Each row of a before or after table is a point. The points were changed in one or more steps. Then noise was added and the rows were shuffled. The steps act on columns, c1 being the first. What was done? A step turns or swaps two columns, mirrors them in a line or flattens them onto one, adds a multiple of one to another, or multiplies or shifts one. Angles are multiples of 10 degrees, from the lower column toward the higher: turns from -170 to 170, lines from 10 to 170 but not 90. Use the fewest steps. Two steps may share a column if one is a turn and the other turns, adds or multiplies; they go together, in the order done. Otherwise the lowest column goes first.

Before:
[[-5,5,56],
[62,-51,15],
[43,-44,-26],
[101,-10,-14],
[-2,39,35],
[17,66,-39],
[7,62,-42],
[40,15,52],
[101,-41,-17],
[-7,62,44],
[50,8,25],
[-13,37,18]]
After:
[[23,30,-13],
[18,45,-33],
[-30,41,-42],
[24,-10,-52],
[-107,59,-18],
[-19,42,-71],
[21,57,-42],
[-55,-16,6],
[-26,68,40],
[-96,36,-15],
[-54,-13,-33],
[-26,81,31]]
Steps: add 0.7 times c1 to c2; turn c1 and c3 by -160 degrees

Before:
[[-3,24,-32,33,23,38,27,-31],
[36,25,-8,-26,-3,32,11,0],
[-5,-29,-8,38,24,-11,-11,7],
[-3,16,-22,-33,-29,-6,-3,-25],
[-4,-24,-6,-32,-10,6,-4,-20],
[12,9,-8,29,-5,34,-14,-5],
[-27,-4,-36,-6,-7,-2,-40,-9],
[6,6,29,-29,38,-11,1,-33],
[11,-25,-28,21,31,-12,-15,6],
[-7,-38,13,-14,12,1,-29,-30],
[15,27,30,11,-17,0,-29,30],
[23,-20,-29,2,-1,46,-5,-34],
[-29,10,25,-7,28,8,-12,-3]]
After:
[[5,1,-21,-28,4,29,-43,-10],
[12,36,-16,-20,11,41,-16,29],
[10,-6,-8,-45,7,54,82,11],
[23,-15,-9,9,18,-25,4,43],
[-8,24,-1,18,-6,-1,-13,33],
[-16,-9,19,17,-13,18,-9,39],
[1,-34,-19,4,1,-14,-86,-32],
[10,26,13,-30,7,-12,-33,-24],
[22,29,27,-15,18,5,-46,-15],
[-3,-14,-22,6,-1,-8,-37,6],
[3,33,-9,-4,1,-22,-87,33],
[19,-13,-19,22,16,33,33,13],
[-19,13,25,1,-18,25,-120,11]]
Steps: flatten c1 and c5 onto the line at 40 degrees; turn c3 and c6 by 130 degrees; turn c2 and c6 by 160 degrees; turn c4 and c8 by -150 degrees; multiply c7 by 3

Before:
[[1,32,18,27,32,-43,15,-5,-30,30,-32],
[-21,-12,11,26,-26,111,6,63,-43,-27,-28],
[-54,-30,-17,27,-11,4,-14,47,-44,35,8],
[37,-20,-22,0,4,-57,-2,50,2,34,-29],
[-17,19,-35,20,-19,-24,-32,64,-50,15,-12],
[13,3,22,25,-21,-7,-48,20,-5,22,2],
[-15,25,-14,-5,-9,-64,9,15,9,-10,53],
[11,29,-35,-18,11,-21,-9,-21,-31,31,32],
[-17,-34,-10,-21,-28,29,-32,14,-38,-49,-14],
[-17,29,18,16,121,32,2,36,-46,3,-22],
[-9,21,-40,21,-4,-50,-19,15,32,37,-25],
[-7,18,-14,-68,6,-59,-12,47,-2,44,-32]]
After:
[[-12,22,-66,-19,1,-1,8,24,-7,38,-28],
[15,3,34,-24,-21,-6,35,33,-8,18,6],
[-22,-37,-16,16,-20,-4,42,5,-7,-53,-14],
[43,-17,-39,21,5,-25,0,49,-28,27,-30],
[1,31,35,-16,30,-29,-23,5,-35,28,-29],
[-29,27,-26,12,-12,-17,1,14,-26,-14,52],
[-24,29,31,-3,118,-8,-10,33,-16,8,-28],
[-65,-34,-20,-15,-11,-17,1,51,-28,34,7],
[22,25,-54,5,10,-23,13,-24,-28,35,30],
[-22,-11,19,1,-21,27,-14,67,33,-25,-25],
[-24,22,-59,-5,-19,-28,27,76,-36,17,-14],
[-9,18,-24,77,5,-22,29,23,-30,39,-34]]
Steps: multiply c1 by 1.3; multiply c3 by 1.6; turn c4 and c7 by -160 degrees; turn c4 and c8 by -20 degrees; flatten c6 and c9 onto the line at 50 degrees

Before:
[[-56,-14,6,-22,20,4,-35,2,-54,-24,-34,36,-14,-12,24,24,-19,-3],
[3,-4,0,28,28,7,10,15,-26,-9,-27,57,26,-4,15,-32,-21,7],
[-14,5,-15,18,35,20,16,-34,-17,-8,12,-5,34,-29,31,-14,-12,12],
[-20,-29,-13,-22,23,7,-32,-4,-6,-34,-47,33,44,8,-9,55,-3,-26],
[9,-33,-21,-30,42,-12,8,-11,-4,4,5,28,31,-1,4,2,-8,22],
[13,-27,23,-23,-25,-28,-7,35,-12,29,0,-2,37,-10,-6,19,-33,-12],
[2,-11,18,20,27,10,6,18,35,6,-34,1,7,-24,-8,14,0,30],
[1,-14,34,-17,13,31,-12,-8,11,8,-29,-5,26,25,-41,4,13,-30],
[-4,-4,2,-34,4,-9,-14,9,19,-31,14,17,117,-3,23,-45,-1,11],
[32,-57,1,-7,2,-37,5,-4,-25,-25,5,-30,2,-4,20,15,-8,13],
[-6,-25,12,-21,-15,-34,0,-3,20,21,-13,13,1,5,-40,-20,-49,10],
[-37,49,12,19,29,-36,12,-19,-2,-30,-5,26,15,-9,5,-13,-10,12],
[-2,-8,-19,14,40,-39,-6,26,16,-37,-29,31,-7,-13,-3,-13,0,-18]]
After:
[[-19,-30,-14,-21,23,7,-32,42,-8,28,-47,33,-50,38,-9,56,-3,-21],
[-1,-8,-21,12,39,-39,-6,94,17,37,-30,30,0,17,-3,-13,0,4],
[12,-27,24,-23,-24,-29,-8,106,-14,-36,-1,-2,-32,20,-5,19,-41,12],
[5,-5,0,28,27,5,10,20,-26,4,-23,57,-27,26,15,-33,-27,16],
[-5,-2,2,-36,5,-10,-14,-1,19,10,13,17,-121,26,24,-43,-3,14],
[9,-34,-20,-31,43,-11,8,-68,-4,-8,7,28,-30,29,5,2,-11,11],
[0,-15,35,-16,14,30,-13,40,11,-12,-30,-3,-24,52,-40,4,17,-28],
[-56,-13,6,-22,18,2,-35,10,-54,24,-34,37,10,19,23,22,-25,-1],
[0,-11,18,20,27,10,5,-16,33,-8,-35,2,-7,6,-8,15,1,35],
[-14,5,-14,19,35,18,15,-100,-19,1,12,-6,-33,0,31,-15,-16,-14],
[-6,-25,12,-20,-15,-35,0,-26,19,-20,-12,14,2,36,-39,-20,-64,7],
[33,-56,0,-7,2,-36,6,-33,-25,24,6,-29,-7,26,20,15,-11,8],
[-38,47,13,19,28,-35,13,-65,-1,26,-5,28,-22,21,3,-13,-11,-4]]
Steps: turn c8 and c18 by 40 degrees; multiply c8 by 3; turn c10 and c13 by 170 degrees; shift c14 by 30; multiply c17 by 1.3
